Rows are points. Each copy is the shape, with its points in the same order, stretched, turned, moved and blurred by noise. Some copies are also mirrored. Which?

Shape:
[[ 0.02  0.06]
 [ 0.62  0.30]
 [ 0.29 -0.58]
 [-0.09  0.19]
 [ 0.39 -0.18]
 [-0.20  0.15]
 [ 0.06 -0.35]
 [ 0.33  0.01]]
Copy 1, 8 rows:
[[-0.11  0.03]
 [-0.63 -0.33]
 [ 0.19 -0.60]
 [-0.14  0.16]
 [-0.14 -0.42]
 [-0.06  0.23]
 [ 0.18 -0.29]
 [-0.25 -0.26]]
Copy 1 is: mirrored
Copy 2 (8 x 2):
[[-0.07  0.15]
 [ 0.43  0.44]
 [-0.56  0.68]
 [ 0.06  0.02]
 [-0.10  0.59]
 [-0.06 -0.12]
 [-0.44  0.40]
 [ 0.00  0.34]]
Copy 2 is: mirrored
Copy 3:
[[-0.12  0.13]
 [ 0.37  0.58]
 [ 0.26 -0.42]
 [-0.25  0.24]
 [ 0.26  0.02]
 [-0.33  0.13]
 [ 0.01 -0.27]
 [ 0.16  0.21]]
Copy 3 is: only turned

Shape (7 x 3):
[[-0.30  0.33 -0.10]
 [-0.39  0.23 -0.46]
 [ 0.20  0.00  0.28]
 [-0.28  0.47  0.26]
 [-0.15  0.27  0.12]
 [ 0.11 -0.47  0.23]
 [ 0.59 -0.26 -0.06]]
Copy 1 (7 x 3):
[[-0.28  0.40  0.03]
 [-0.20  0.46  0.34]
 [ 0.07 -0.03 -0.34]
 [-0.47  0.40 -0.33]
 [-0.25  0.30 -0.19]
 [ 0.12 -0.42 -0.06]
 [ 0.62 -0.13 -0.15]]
Copy 1 is: mirrored
Copy 2, 7 rows:
[[-0.07  0.31  0.30]
 [-0.07  0.51 -0.02]
 [ 0.18 -0.35  0.41]
 [-0.09  0.13  0.66]
 [ 0.00  0.06  0.44]
 [-0.02 -0.58  0.04]
 [ 0.55 -0.43  0.02]]
Copy 2 is: only turned
Copy 3:
[[-0.08  0.16 -0.43]
 [-0.47  0.18 -0.42]
 [ 0.32  0.01  0.04]
 [ 0.30  0.12 -0.57]
 [ 0.16  0.09 -0.32]
 [ 0.12 -0.38  0.25]
 [ 0.16  0.17  0.46]]
Copy 3 is: mirrored
Copy 4 (7 x 3):
[[ 0.20  0.44 -0.28]
 [ 0.40  0.31 -0.55]
 [-0.02  0.10  0.26]
 [-0.03  0.65 -0.09]
 [ 0.08  0.42 -0.07]
 [-0.17 -0.24  0.13]
 [ 0.31 -0.34  0.40]]
Copy 4 is: only turned

Shape, 8 rows:
[[ 1.27 -0.13  0.16 -0.34]
 [-0.10  0.35 -0.05 -0.09]
 [-0.33  0.14  0.08 -0.37]
 [-0.13  0.03  0.12  0.15]
 [-0.35  0.27 -0.05 -0.13]
 [-0.39  0.02  0.16 -0.16]
 [-0.23 -0.13 -0.40 -0.03]
 [-0.26  0.30  0.05 -0.10]]
Copy 1, 8 rows:
[[ 0.91 -0.34 -0.67  0.64]
 [ 0.08  0.26 -0.13 -0.28]
 [ 0.14 -0.08  0.06 -0.45]
 [ 0.05  0.14  0.21  0.11]
 [ 0.00  0.17  0.01 -0.40]
 [ 0.10 -0.02  0.31 -0.30]
 [-0.38 -0.17 -0.05  0.00]
 [ 0.08  0.18  0.04 -0.35]]
Copy 1 is: only turned
Copy 2 (8 x 4):
[[ 0.23 -1.12 -0.52  0.22]
 [-0.13  0.09 -0.20 -0.17]
 [ 0.15  0.15  0.09 -0.38]
 [-0.08  0.06  0.03  0.15]
 [-0.05  0.25 -0.05 -0.20]
 [ 0.04  0.20  0.29 -0.14]
 [ 0.30  0.35 -0.14  0.10]
 [-0.14  0.23 -0.06 -0.25]]
Copy 2 is: mirrored
Copy 3:
[[ 1.14 -0.17 -0.34 -0.28]
 [ 0.02  0.09  0.37 -0.11]
 [-0.09  0.36  0.20  0.22]
 [ 0.00 -0.17  0.26  0.18]
 [-0.21  0.21  0.36  0.10]
 [-0.12  0.15  0.32  0.26]
 [-0.44  0.00 -0.04 -0.03]
 [-0.08  0.09  0.39  0.08]]
Copy 3 is: mirrored
Copy 4, 8 rows:
[[ 1.13  0.67  0.84 -0.12]
 [-0.19  0.25 -0.18  0.10]
 [-0.43 -0.06  0.02 -0.04]
 [ 0.05  0.00 -0.24  0.30]
 [-0.36  0.06 -0.26  0.08]
 [-0.33 -0.19 -0.09  0.14]
 [ 0.04 -0.05 -0.56 -0.20]
 [-0.30  0.11 -0.16  0.15]]
Copy 4 is: only turned

Shape, 8 rows:
[[-0.11 -0.01 -0.09 -0.06]
 [-0.17 -0.13  0.38  0.06]
 [-0.15 -0.05 -0.24 -0.10]
 [-0.23 -0.02  0.04 -0.18]
 [-0.14  0.54 -0.02 -0.01]
 [ 0.00  0.06  0.06  0.31]
 [ 0.15  0.55  0.16 -0.18]
 [ 1.44  0.00 -0.24 -0.04]]
Copy 1:
[[-0.12 -0.02 -0.03 -0.15]
 [-0.21 -0.33  0.01  0.24]
 [-0.11  0.08 -0.09 -0.30]
 [-0.24 -0.07  0.04 -0.16]
 [-0.07  0.39  0.30  0.05]
 [ 0.08  0.08 -0.11  0.23]
 [ 0.07  0.11  0.44  0.03]
 [ 1.18 -0.13  0.15 -0.37]]
Copy 1 is: only turned
Copy 2, 8 rows:
[[-0.14  0.02  0.02 -0.05]
 [ 0.00  0.12  0.45 -0.21]
 [-0.24  0.09 -0.05  0.09]
 [-0.19  0.15  0.11 -0.15]
 [-0.24 -0.46  0.10 -0.39]
 [ 0.02 -0.29  0.19 -0.01]
 [-0.03 -0.39  0.11 -0.66]
 [ 0.99 -0.51 -0.59 -0.32]]
Copy 2 is: mirrored

Shape, 9 rows:
[[-0.30 -0.25 -0.24 -0.20 -0.13 -0.16]
 [-0.30  0.34  0.10  0.32 -0.09 -0.05]
 [-0.52  0.32  0.13  0.14 -0.17  0.28]
 [-0.06  0.08 -0.41 -0.32 -0.58 -0.10]
 [-0.27 -0.04  0.06  0.27  0.36  0.58]
 [-0.07  0.37  0.02 -0.44 -0.17 -0.02]
 [ 0.49 -0.42  0.17 -0.76 -0.38 -0.31]
 [ 0.15 -0.16 -0.36 -0.09  0.04  0.00]
 [ 0.11 -0.30  0.34  0.28  0.13  0.54]]
Copy 1:
[[-0.33  0.07  0.24  0.04 -0.07  0.24]
 [ 0.15  0.41  0.42  0.19  0.48  0.29]
 [-0.17  0.69  0.18  0.47  0.36  0.17]
 [-0.12  0.65  0.27 -0.40 -0.53  0.16]
 [-0.11  0.02 -0.34  0.57  0.39  0.06]
 [-0.34  0.58  0.15 -0.15  0.24 -0.15]
 [-0.28 -0.04  0.59 -0.44 -0.71 -0.80]
 [ 0.08 -0.07 -0.07 -0.25 -0.20  0.11]
 [ 0.14 -0.08 -0.02  0.48  0.12 -0.46]]
Copy 1 is: mirrored
Copy 2, 9 rows:
[[-0.27 -0.23 -0.16 -0.34  0.00  0.11]
 [ 0.05  0.32  0.16 -0.29 -0.24 -0.20]
 [ 0.12  0.40  0.21 -0.44  0.03  0.04]
 [ 0.26 -0.35 -0.31 -0.51 -0.27  0.36]
 [ 0.15  0.28  0.19  0.09  0.48 -0.15]
 [ 0.10  0.26 -0.19 -0.18 -0.20  0.45]
 [-0.31 -0.43 -0.16  0.41 -0.47  0.73]
 [ 0.08 -0.29 -0.27  0.03 -0.01  0.06]
 [ 0.06  0.02  0.39  0.38  0.23 -0.03]]
Copy 2 is: mirrored

Shape, 14 rows:
[[-0.01 -0.39 -0.21  0.04  0.42  0.24  0.11 -0.15]
 [ 0.16 -0.06 -0.30  0.07  0.22  0.06 -0.39  0.11]
 [ 0.23 -0.26 -0.04  0.31  0.13  0.17  0.18 -0.05]
 [ 0.10 -0.12 -0.29  0.34  0.06 -0.22 -0.02  0.07]
 [ 0.22  0.39  0.42 -0.04  0.28 -0.68  0.14 -0.33]
 [ 0.24 -0.36  0.42  0.05  0.35 -0.43 -0.07  0.64]
 [ 0.26 -0.23 -0.16  0.15  0.19  0.21 -0.06 -0.18]
 [-0.08  0.00 -0.25 -0.24 -1.15 -0.14 -0.04 -0.02]
 [ 0.25 -0.11  0.06 -0.11  0.00  0.13 -0.34  0.29]
 [ 0.19 -0.26 -0.18 -0.18  0.01  0.25 -0.03 -0.18]
 [-0.31  0.30  0.14 -0.06 -0.43  0.19 -0.20  0.05]
 [ 0.13 -0.27 -0.08  0.32 -0.09  0.33 -0.30  0.39]
 [ 0.01 -0.40  1.00  0.27  0.34 -0.09 -0.34 -0.11]
 [ 0.31  0.77 -0.11  0.08  0.27  0.11  0.04 -0.32]]
Copy 1:
[[ 0.02 -0.36 -0.12  0.21  0.41  0.20  0.28 -0.09]
 [ 0.09 -0.11 -0.43  0.00  0.26  0.05 -0.16  0.28]
 [ 0.16 -0.22  0.01  0.27 -0.02  0.33  0.12  0.10]
 [ 0.05  0.03 -0.15  0.12 -0.06 -0.09  0.14  0.34]
 [ 0.24  0.49  0.15  0.09 -0.19 -0.39 -0.15 -0.69]
 [ 0.82 -0.39 -0.01  0.13 -0.04 -0.53 -0.18  0.08]
 [ 0.08 -0.20 -0.26  0.16  0.14  0.35  0.07 -0.02]
 [-0.39 -0.12  0.14 -1.10 -0.64  0.06  0.11  0.29]
 [ 0.30 -0.32 -0.21 -0.22  0.12  0.14 -0.36  0.17]
 [ 0.04 -0.28 -0.17 -0.21  0.20  0.35  0.16 -0.11]
 [-0.49 -0.17  0.30 -0.55 -0.10  0.00 -0.48  0.09]
 [ 0.11 -0.55 -0.18 -0.01  0.01  0.23 -0.28  0.57]
 [ 0.20 -0.77 -0.11  0.51 -0.29 -0.33 -0.63 -0.61]
 [-0.08  0.71  0.10  0.05  0.27  0.41 -0.35 -0.19]]
Copy 1 is: only turned
Copy 2:
[[-0.20  0.43 -0.36  0.04  0.28  0.12 -0.19 -0.33]
 [ 0.14  0.45 -0.24 -0.13  0.15 -0.47 -0.44 -0.08]
 [ 0.10  0.51 -0.08  0.03  0.21  0.21 -0.21 -0.10]
 [ 0.27  0.44 -0.05  0.11 -0.05 -0.24 -0.14 -0.19]
 [ 0.47 -0.39 -0.02  0.36  0.41 -0.31  0.19  0.23]
 [ 0.18  0.48  0.34  0.39  0.69 -0.55 -0.06 -0.07]
 [ 0.12  0.35 -0.23 -0.05  0.19  0.07 -0.38 -0.14]
 [ 0.08 -0.27  0.95 -0.28 -0.63 -0.19 -0.42 -0.01]
 [ 0.05  0.37  0.20 -0.16  0.31 -0.45 -0.47  0.04]
 [-0.02  0.09 -0.08 -0.24  0.19  0.01 -0.38 -0.19]
 [-0.23  0.07  0.44 -0.11 -0.15 -0.38 -0.40  0.53]
 [-0.04  0.83  0.20 -0.12  0.05 -0.22 -0.57  0.05]
 [-0.04  0.25  0.20  0.80  0.60 -0.19 -0.64  0.20]
 [ 0.26  0.08 -0.52 -0.35  0.24 -0.15  0.05  0.59]]
Copy 2 is: mirrored

Shape, 11 rows:
[[-0.07  0.45 -0.21  0.15 -0.21  0.24 -0.18  0.26]
 [ 0.18  0.26  0.06 -0.33  0.05  0.23 -0.15  0.28]
 [ 0.06 -0.06 -0.04  0.64 -0.16  0.04  0.65 -0.92]
 [-0.13  0.39  0.03  0.15 -0.19 -0.02  0.03  0.38]
 [-0.64  0.32  0.01 -0.20  0.20 -0.11 -0.24 -0.53]
 [ 0.05 -0.30 -0.18 -0.18  0.02  0.00 -0.10  0.22]
 [-0.14  0.36 -0.15 -0.25 -0.10 -0.30 -0.21  0.15]
 [-0.18  0.45  0.13 -0.31  0.13  0.06  0.77  0.32]
 [ 0.04  0.07  0.01 -0.05  0.45 -0.01 -0.14  0.23]
 [-0.06 -0.90  0.25 -0.33  0.19  0.11 -0.22  0.20]
 [-0.11 -0.48 -0.41 -0.16  0.39  0.11  0.32 -0.10]]
Copy 1:
[[ 0.17  0.47 -0.01  0.13 -0.15  0.02 -0.06  0.32]
 [ 0.36  0.13  0.20 -0.16  0.11  0.18  0.00  0.45]
 [ 0.12 -0.30 -0.64  0.39  0.18 -0.25  0.35 -0.83]
 [ 0.15  0.47  0.20  0.15  0.14 -0.32 -0.03  0.32]
 [-0.04  0.14  0.26  0.06 -0.15  0.32 -0.42 -0.55]
 [-0.33 -0.12  0.12 -0.04  0.15  0.19  0.03  0.43]
 [-0.09  0.31  0.18 -0.31  0.03 -0.09 -0.25  0.21]
 [ 0.20  0.58  0.25  0.06  0.99 -0.17  0.13 -0.05]
 [ 0.04 -0.08  0.15  0.12  0.24  0.08 -0.44  0.38]
 [-0.36 -0.66  0.53  0.15  0.08  0.33  0.22  0.44]
 [-0.56 -0.23 -0.18  0.11  0.54  0.45 -0.01  0.01]]
Copy 1 is: only turned
Copy 2, 11 rows:
[[-0.13  0.33 -0.14  0.00 -0.09  0.19 -0.11  0.34]
 [-0.15  0.02 -0.40 -0.53 -0.07  0.25 -0.28  0.28]
 [ 0.89 -0.39  0.26  0.42 -0.32  0.00  0.55 -0.47]
 [-0.09  0.42  0.03 -0.24  0.06  0.01 -0.05  0.17]
 [-0.25 -0.09 -0.04  0.26 -0.17  0.20 -0.46 -0.61]
 [-0.10 -0.27 -0.14 -0.32 -0.12 -0.28 -0.39  0.33]
 [-0.11  0.20 -0.40 -0.20  0.08 -0.02 -0.44 -0.03]
 [-0.31 -0.02 -0.15 -0.54  0.28 -0.08  0.42 -0.21]
 [-0.15 -0.24  0.05 -0.38  0.24  0.13 -0.44  0.15]
 [-0.24 -0.53  0.24 -0.63 -0.43 -0.44 -0.64  0.33]
 [-0.17 -0.80  0.01 -0.04 -0.03 -0.41 -0.12  0.07]]
Copy 2 is: only turned
Copy 3, 11 rows:
[[-0.02  0.54  0.19  0.00  0.21  0.64  0.15  0.30]
 [-0.12  0.28  0.30 -0.11 -0.28  0.51  0.06  0.15]
 [ 0.36 -0.25 -0.45  0.05  0.69 -0.15  0.74 -0.64]
 [ 0.16  0.52  0.23  0.09  0.07  0.24  0.33  0.34]
 [-0.39  0.23  0.35 -0.06  0.77 -0.17 -0.19 -0.17]
 [-0.15 -0.13 -0.17  0.10 -0.22  0.18 -0.17  0.23]
 [-0.26  0.55  0.08  0.04 -0.02 -0.02  0.01  0.23]
 [-0.16  0.07  0.26  0.45 -0.24  0.01  0.88  0.09]
 [-0.36  0.19  0.04  0.33  0.02  0.30 -0.07 -0.07]
 [ 0.12 -0.79  0.10  0.05 -0.21  0.05 -0.54  0.09]
 [-0.32 -0.59 -0.37  0.29  0.11  0.07  0.06 -0.01]]
Copy 3 is: mirrored

Shape (14 x 9):
[[ 0.29 -0.35  0.07 -0.42  0.06  0.20 -0.20 -0.33 -0.02]
 [-0.12 -0.31 -0.14  0.90 -0.50 -0.08  0.00  0.16  0.06]
 [-0.50 -0.30  0.02 -0.22 -0.01 -0.12  0.06  0.15  0.94]
 [-0.07 -0.34 -0.29  0.06  0.33  0.22  0.18  0.13 -0.11]
 [ 0.32  0.08 -0.20 -0.13  0.22  0.54  0.13 -0.06  0.31]
 [ 0.21 -0.27 -0.05 -0.41  0.12 -0.21  0.24 -0.21  0.05]
 [-0.23 -0.35 -0.14 -0.37  0.13 -0.24  0.17 -0.32  0.66]
 [ 0.16 -0.27 -0.23 -0.39  0.18  0.05 -0.10  0.20  0.00]
 [ 0.10 -0.29 -0.28 -0.26 -0.42 -0.12 -0.16 -0.23 -0.22]
 [ 0.42 -0.21 -0.21 -0.12  0.25 -0.08 -0.07  0.00  0.22]
 [ 0.27  0.15  0.05 -0.40 -0.20 -0.10  0.14  0.14 -0.17]
 [ 0.06  0.56 -0.08 -0.35  0.12 -0.06 -0.30 -0.39  0.03]
 [ 0.28  0.75  0.08 -0.06  0.06  0.62  0.20 -0.23 -0.20]
 [-0.08  0.86  1.07 -0.34  0.06  0.12  0.15 -0.18 -0.12]]
Copy 1:
[[-0.02 -0.36 -0.56 -0.04 -0.30  0.29 -0.10 -0.37  0.23]
 [ 0.13 -0.11  0.16  0.80 -0.01 -0.54  0.12  0.49  0.25]
 [-0.47 -0.20  0.46 -0.20  0.12 -0.14  0.15 -0.12  0.78]
 [-0.44 -0.32 -0.22  0.11 -0.10  0.06 -0.05  0.44 -0.20]
 [-0.34 -0.20 -0.18  0.18  0.08  0.78  0.14  0.00 -0.04]
 [-0.02 -0.41 -0.24 -0.38 -0.39  0.16  0.20  0.09  0.22]
 [-0.39 -0.30 -0.07 -0.42 -0.18 -0.03  0.37 -0.19  0.66]
 [-0.17 -0.12 -0.34 -0.25  0.02  0.19 -0.25  0.20  0.06]
 [ 0.22  0.12 -0.49 -0.06 -0.55 -0.07  0.00  0.11  0.17]
 [-0.05 -0.24 -0.42 -0.14  0.29  0.21  0.01  0.16  0.23]
 [ 0.24 -0.08 -0.01 -0.28 -0.15  0.36 -0.02  0.22 -0.03]
 [ 0.05  0.27 -0.24 -0.26  0.13  0.23  0.26 -0.60 -0.25]
 [-0.03 -0.05  0.00  0.28 -0.02  0.86  0.29 -0.23 -0.76]
 [ 0.38 -0.45  0.86 -0.11 -0.04  0.45  0.34 -0.89 -0.59]]
Copy 1 is: only turned
Copy 2 (14 x 9):
[[ 0.36 -0.33  0.61 -0.41 -0.14 -0.03 -0.11 -0.23  0.02]
 [-0.07 -0.14 -0.25  0.64 -0.36 -0.31  0.59  0.30  0.00]
 [ 0.23  0.36 -0.12 -0.12 -0.13 -0.58 -0.12  0.09  0.71]
 [-0.25 -0.33  0.07 -0.16  0.17  0.14  0.21 -0.05  0.24]
 [ 0.47 -0.28  0.12 -0.17  0.18  0.46 -0.25  0.20  0.19]
 [ 0.26 -0.08  0.23 -0.67  0.06 -0.26  0.19 -0.18 -0.01]
 [ 0.42  0.14  0.11 -0.52 -0.02 -0.43  0.18 -0.27  0.54]
 [-0.04 -0.40  0.13 -0.38  0.05 -0.16 -0.24 -0.04  0.03]
 [ 0.18 -0.37  0.10 -0.22 -0.51 -0.31  0.07 -0.33 -0.14]
 [ 0.28 -0.33  0.10 -0.26  0.26 -0.19 -0.02 -0.01 -0.04]
 [ 0.09 -0.06 -0.02 -0.55 -0.17 -0.14 -0.14  0.07 -0.34]
 [ 0.36  0.15  0.08 -0.19 -0.04  0.00 -0.36 -0.62 -0.26]
 [ 0.27  0.01  0.12 -0.13 -0.01  0.84 -0.20  0.02 -0.35]
 [ 0.00  1.05  0.61 -0.32 -0.14  0.37 -0.23 -0.07 -0.46]]
Copy 2 is: only turned
